Each point is reached from the start by the listed moves, each made 0, 1 or 2 times, or once backwards (-1), plus a little noise. Say if it took an odd or an even number of moves. Then give how often each move was made.
(in the rows, 128 means zero)

Moves:
(1): [112 168 102 205 120]
(2): [159 144 162 118 122]
Start: [140 141 159 168 141]
Points:
[161 104 184  95 152] => odd (-1, 0)
[202 177 230 147 124] => even (0, 2)
[129 181 144 246 141] => odd (1, 0)

Moves:
(1): [125 112 115  97 107 140 165 137 119]
(2): [146 148 139 124 145 113  85 145 135]
(3): [119 147 137 127 140 129 117 135 140]
(4): [152 132 126 126 137 118 124 137 121]
(5): [112 115 122 128 119 144 149 132 117]
(6): [ 88 109 141 130 144 148 143 110 128]
Start: [135  96 129 144 128 125 122 110 139]
Points:
[108  61 146  77 150 141 130 112 135] => even (2, 2, -1, 0, -1, 2)
[157 124 150 174 152  92  36  97 161] => odd (-1, 1, -1, -1, -1, 0)
[ 83 145 184 169 206 136  34 137 161] => even (-1, 2, 2, 0, 2, 1)
[158  81 117 110 113 121 126 128 126] => odd (1, 1, -1, 0, 0, 0)
[136 125 174 173 186  94   7  94 168] => odd (-1, 2, -1, -1, -1, 1)
[171  89 110  77 113 124 149 153 123] => even (2, 1, 0, 1, 0, 0)

Moves:
(1): [137 118 131 130 138 140 133 125 124 122 131]
(2): [110 128  96 122 141 128 137 133 135 115 136]
(3): [127 123 129 119 144 126 119 128 140 157 114]
(4): [133 122 116 110 121 131 130 124 121 155 125]
(5): [105 117 118 122 109 121 153 134 112 130 126]
(6): [120 127 130 117 134 132 126 121 147 137 128]
(7): [128 129 140 115 131 117 126 121 121 137 124]
(8): [131 131 140 131 136 135 119 125 125 115 118]
(9): [129 120 149 110 106 129 129 137 121 134 121]
(10): [124 136 126 125 136 137 133 129 129 134 126]
(11): [136 130 134 133 112 120 136 127 123 114 117]
Start: [127 127 128 134 134 136 123 129 130 123 128]
Points:
[125 128 175 148 119 114 152  99 104  83 126] => even (1, -1, -1, -1, 1, 1, 2, 0, -1, 0, 1)
[131 110 103 162 145 153 170 124 123 104 106] => odd (2, 0, 1, 0, 1, 0, -1, 0, -1, 1, 2)
[123  85 106 101 180 152 127 148 134 179 129] => odd (2, 1, 2, 0, 0, -1, 0, -1, 1, 0, -1)
[191 147 246 165  87 155  98 147 105  54  73] => even (0, -1, 0, -1, -1, -1, -1, 2, 2, 1, 2)
[148 126  75 135 196 162 132 100 157  72 125] => odd (2, 2, 0, 1, -1, 1, 0, 1, -1, 0, 2)
[176 132 249  95  43  92 101 115 110 116  92] => even (-1, -1, -1, 0, -1, 1, 2, 0, 2, -1, 2)
[125 104  93  57 143 142  88 150 162 198  91] => odd (-1, 2, 2, 2, -1, 0, -1, 1, 2, -1, 0)
